Each row of a before or after table is a point. One or more steps were done to the points. Then noise was added and the rows were shuffled. The steps act on columns, c1 being the first. What was done? A step turns or swaps two columns, mirrors them in a line or flattens them onto one, adds a multiple of one to another, or multiplies or shifts one. Angles are multiples of 10 degrees, from the lower column toward the higher: turns from -170 to 170, lines from 10 to 170 but not 90. Use the fewest steps. Two steps may share a column if one is a turn and the other turns, adds or multiplies; they go together, in the order done. Otherwise the lowest column goes first.

Before, 12 rows:
-0.33  -0.84  -0.56
+0.10  +0.52  -0.13
-0.25  -0.24  +0.22
-0.36  -0.83  -0.08
-0.44  -0.13  -0.60
+0.65  +0.22  -0.49
-0.34  +0.45  -0.07
+0.27  -0.07  -0.27
+0.39  -0.17  +0.36
-0.05  +0.25  +0.64
+0.77  +0.48  -0.13
+0.05  -0.36  +0.00
After:
+0.79  +0.03  -0.13
-0.33  -0.02  +0.00
+0.29  +0.06  -0.25
-0.30  +0.07  -0.10
-0.49  +0.14  -0.64
+0.14  +0.03  -0.22
-0.32  +0.09  -0.40
+0.06  +0.02  +0.08
+0.69  +0.08  -0.52
+0.00  -0.14  +0.56
+0.42  -0.06  +0.39
-0.25  -0.07  +0.27
Steps: flatten c2 and c3 onto the line at 100 degrees

Before:
+0.13  +0.44  +0.46  +0.23  +0.48  +0.19  -1.51  +0.14
+0.09  +0.50  +0.35  -0.15  +0.15  -0.09  -0.30  +0.18
+0.22  -0.22  -0.15  -0.27  +0.55  -0.12  +0.08  +0.12
+0.10  +0.02  +0.34  -0.26  +0.08  +0.00  -1.25  -0.22
+0.18  +0.07  +0.22  +0.64  -0.19  -0.15  +0.21  +0.23
+0.21  -0.57  -0.13  +0.11  +0.50  -0.17  +0.16  +0.81
+0.04  +0.43  +0.20  -0.29  +0.47  -0.19  +0.13  -0.02
+0.08  +0.34  -0.07  -0.04  +0.55  +0.40  +0.27  -0.14
-0.87  +0.20  -0.02  -0.23  -0.28  -0.33  +0.10  -0.20
-0.11  +0.49  -0.67  -0.02  +0.30  -0.15  -0.25  -0.19
+0.12  -0.57  +0.63  -0.01  +0.38  +0.50  +0.22  -0.01
+0.18  +0.22  +0.06  -0.29  -0.12  +0.08  +0.25  +0.02
-0.49  -0.06  -0.57  -0.33  +0.33  +0.53  -0.06  +0.20
After (13 x 8):
-0.47  -0.07  +1.25  -0.31  -0.23  +0.51  -0.13  +0.02
+0.23  +0.00  +0.80  +0.11  -0.71  -0.13  +0.22  -0.71
+0.16  -0.01  -0.26  +0.65  +0.22  -0.15  +0.22  -0.27
+0.12  -0.17  -0.53  -0.13  +0.26  -0.06  -0.29  -0.33
+0.11  -0.24  -0.01  +0.00  -0.09  +0.39  +0.30  +0.17
-0.89  +0.00  -0.09  -0.24  +0.33  -0.31  +0.12  +0.16
+0.16  -0.12  +0.37  -0.27  -0.51  -0.13  +0.13  -0.01
+0.10  +0.00  -1.19  +0.00  -0.71  +0.55  +0.21  -0.21
+0.00  -0.33  -0.37  -0.26  -0.02  -0.19  +0.17  -0.10
+0.15  -0.28  -0.72  +0.27  +0.08  +0.15  -1.60  -0.27
+0.23  -0.05  -0.14  -0.29  +0.24  +0.02  +0.29  +0.00
+0.13  -0.03  -0.78  -0.26  -0.05  +0.01  -1.21  +0.08
-0.14  -0.16  +1.15  -0.03  +0.15  -0.19  -0.22  +0.47
Steps: turn c2 and c5 by 130 degrees; multiply c2 by 0.4; turn c3 and c8 by -160 degrees; multiply c3 by 2

Before, 11 rows:
+0.33  +0.72  -0.37  -0.32  -0.18  -0.67  +0.63  +0.52  -0.28  -0.28  -0.03  -0.02
-0.46  +0.54  +0.29  +0.04  +0.07  +0.10  -0.36  +0.02  -0.08  -0.36  +0.33  +0.02
+0.78  +0.14  -0.17  +0.13  +0.56  +0.48  +0.45  +0.53  +0.64  -0.03  -0.49  +0.16
-0.31  +0.55  -0.44  -0.11  +0.03  +0.39  +0.13  -0.01  +0.03  -0.41  +0.63  +0.38
+0.07  +0.17  -0.39  -0.41  +0.39  -0.57  +0.74  +0.04  -0.64  -0.05  -0.01  +0.15
-0.34  +0.26  +0.24  -0.25  -0.29  +0.12  +0.49  -0.03  +0.12  -0.36  +0.36  +0.11
+0.26  +0.00  -0.42  +0.52  +0.68  -0.06  +0.59  +0.56  +0.92  -0.44  -0.62  -0.06
-0.49  +0.74  +0.11  +0.39  -0.27  +0.10  +0.15  -0.17  +0.03  +0.07  +0.25  +0.43
-0.32  +0.90  -0.03  -0.14  +0.04  +0.01  +0.17  -0.42  +0.34  -0.30  -0.20  -0.09
+0.27  -0.10  -0.68  +0.15  +0.23  +0.18  +0.55  +0.45  +0.13  +0.04  -0.46  -0.46
-0.96  +0.69  +0.13  -0.32  -0.17  +0.03  -0.30  -0.12  +0.44  +0.23  +0.50  +0.29
After, 11 rows:
+0.11  -0.22  -0.51  +0.36  -0.24  +0.07  -0.76  -0.01  +0.04  +0.03  -0.21  +0.43
+0.28  -0.57  -0.47  +0.05  +0.09  -0.05  -0.25  -0.19  -0.12  -0.36  -0.14  +0.00
-0.46  -0.15  -0.32  -0.13  -0.03  -0.22  -0.53  -0.37  +0.06  -0.46  -0.28  +0.49
-0.06  -0.30  -0.29  -0.17  +0.06  -0.06  -0.89  +0.36  +0.46  -0.34  -0.20  -0.04
+0.12  -0.62  -0.93  -0.33  -0.21  +0.07  -0.43  -0.23  +0.57  +0.21  -0.30  +0.30
-0.37  +0.60  +0.08  -0.42  +0.39  +0.59  -0.51  +0.00  -0.83  -0.06  +0.01  -0.05
-0.70  +0.50  +0.29  +0.15  +0.18  -0.29  -0.22  -0.04  +0.16  +0.03  +0.56  -0.36
+0.23  +0.31  -0.36  -0.28  -0.25  -0.07  -0.49  -0.20  +0.16  -0.35  -0.16  +0.14
-0.39  +0.50  +0.24  +0.50  +0.68  +0.04  -0.28  -0.06  +1.16  -0.44  +0.73  -0.07
-0.18  +0.32  +0.75  +0.12  +0.56  -0.42  -0.35  -0.07  +0.81  +0.00  +0.62  +0.32
-0.41  +0.16  +0.29  -0.33  -0.19  +0.58  -0.94  -0.34  -0.36  -0.26  +0.40  -0.26
Steps: swap c1 and c3; turn c2 and c7 by -120 degrees; mirror c6 and c12 in the line at 80 degrees; multiply c11 by 0.7; turn c8 and c11 by 130 degrees; multiply c9 by 1.3

Before:
+0.13  +0.23  +0.32  +0.00  +0.57  +0.23  +0.29  +0.20  -0.49  +0.57  -0.52  -0.08  -0.18  +0.53  -0.38  +0.25  -0.70  +0.08  +0.05  -0.39
-0.64  +0.31  -0.04  +0.50  -0.37  +0.01  +0.27  +0.08  +0.28  +0.80  -0.37  -0.13  +0.03  +0.24  -0.24  -0.89  -0.32  +0.28  -0.17  -0.88
+0.03  +0.30  -0.10  -0.30  -0.27  -0.18  -0.26  -0.41  +0.36  -0.22  +0.36  +0.37  +0.71  +0.02  +0.67  -0.47  -0.02  -0.15  -0.32  -0.84
+0.35  +0.63  +0.44  +0.09  +0.42  +0.54  +0.26  +0.40  +0.00  -0.82  +0.25  -0.73  +0.47  +0.32  -0.20  -0.57  +0.24  -0.68  +0.25  -0.29
-0.24  +0.46  -0.55  +0.04  +0.12  +0.11  +0.33  -0.56  +0.56  -0.64  -0.15  -0.91  +0.47  -0.17  +0.15  +0.24  -0.07  -0.05  -0.42  -0.55
-0.09  +0.21  -0.03  +0.02  +0.65  +0.42  -0.25  -0.56  +0.83  +0.26  +0.48  +0.15  +0.35  -0.01  +0.74  -1.05  -0.39  +0.23  -0.16  -0.35
-0.19  +0.00  -0.11  -0.03  -0.08  +0.54  -0.99  -0.08  -0.22  +0.36  -0.51  -0.10  +0.48  +0.25  +0.16  +0.16  +0.08  +0.54  +0.28  -0.37
+0.18  +0.10  -0.51  -0.08  +0.32  -0.60  -0.07  -0.45  +0.05  -0.23  +0.36  -0.63  -0.40  +0.22  +0.07  +0.11  -0.15  -0.09  +0.04  -0.08
-0.09  +0.08  +0.10  +0.12  +0.15  -0.38  +0.25  -0.12  +0.04  +0.16  +0.00  +0.37  +0.23  +0.34  +0.10  -0.61  +0.29  +0.08  +0.42  -0.08
-0.36  +0.21  -0.32  +0.13  +0.16  +0.13  -0.58  +0.06  -0.12  +0.30  -0.13  -0.35  +0.01  -0.50  -0.50  +1.16  -0.15  -0.35  -0.41  -0.61
-0.21  +0.22  -0.22  -0.11  +0.19  -0.05  -0.22  +0.02  +0.06  +0.33  +0.35  -0.32  +0.28  +0.53  -0.32  +0.45  +0.11  +0.70  +0.28  -0.27
After (11 x 20):
-0.04  +0.46  -0.56  -0.52  -0.44  -0.08  +0.34  -0.39  +0.59  -0.74  -0.15  -0.89  +0.46  -0.17  +0.16  +0.25  -0.07  -0.07  -0.42  +0.05
-0.37  +0.21  -0.03  -0.37  -0.17  +0.24  -0.26  -0.86  +0.81  +0.21  +0.49  +0.13  +0.37  +0.01  +0.74  -1.03  -0.40  +0.22  -0.18  +0.02
-0.62  +0.21  -0.22  -0.25  +0.09  -0.21  -0.23  -0.16  +0.06  +0.38  +0.36  -0.30  +0.27  +0.52  -0.31  +0.45  +0.11  +0.72  +0.27  +0.15
-0.65  +0.31  -0.03  -0.96  -0.11  -0.48  +0.26  +0.39  +0.28  +0.77  -0.35  -0.11  +0.02  +0.22  -0.24  -0.91  -0.33  +0.28  -0.17  -0.36
+0.16  +0.19  -0.37  -0.62  +0.17  -0.23  -0.61  -0.10  -0.11  +0.33  -0.14  -0.33  +0.03  -0.50  -0.50  +1.17  -0.16  -0.36  -0.42  -0.04
-0.12  +0.08  +0.12  -0.11  +0.01  -0.29  +0.30  -0.18  +0.05  +0.18  +0.02  +0.35  +0.23  +0.38  +0.11  -0.60  +0.30  +0.10  +0.43  -0.10
-0.50  +0.62  +0.45  -0.30  +0.56  +0.56  +0.26  -0.13  -0.02  -0.64  +0.24  -0.75  +0.47  +0.33  -0.21  -0.54  +0.23  -0.71  +0.23  -0.04
-0.80  -0.03  -0.11  -0.38  -0.09  +0.20  -1.03  +0.03  -0.25  +0.33  -0.51  -0.09  +0.52  +0.24  +0.21  +0.17  +0.08  +0.54  +0.28  +0.10
+0.33  +0.09  -0.48  -0.06  -0.22  -0.24  -0.05  -0.47  +0.06  -0.30  +0.34  -0.63  -0.40  +0.22  +0.09  +0.11  -0.17  -0.06  +0.05  +0.06
+0.14  +0.31  -0.08  -0.77  -0.48  -0.11  -0.24  +0.04  +0.36  -0.35  +0.36  +0.37  +0.68  +0.04  +0.66  -0.45  +0.00  -0.15  -0.34  +0.46
-0.61  +0.21  +0.35  -0.40  +0.45  +0.25  +0.27  -0.41  -0.51  +0.72  -0.53  -0.08  -0.16  +0.53  -0.41  +0.23  -0.66  +0.06  +0.06  +0.05
Steps: turn c1 and c6 by 50 degrees; add -1 times c14 to c1; turn c4 and c20 by -100 degrees; turn c5 and c8 by -60 degrees; add 0.3 times c5 to c10
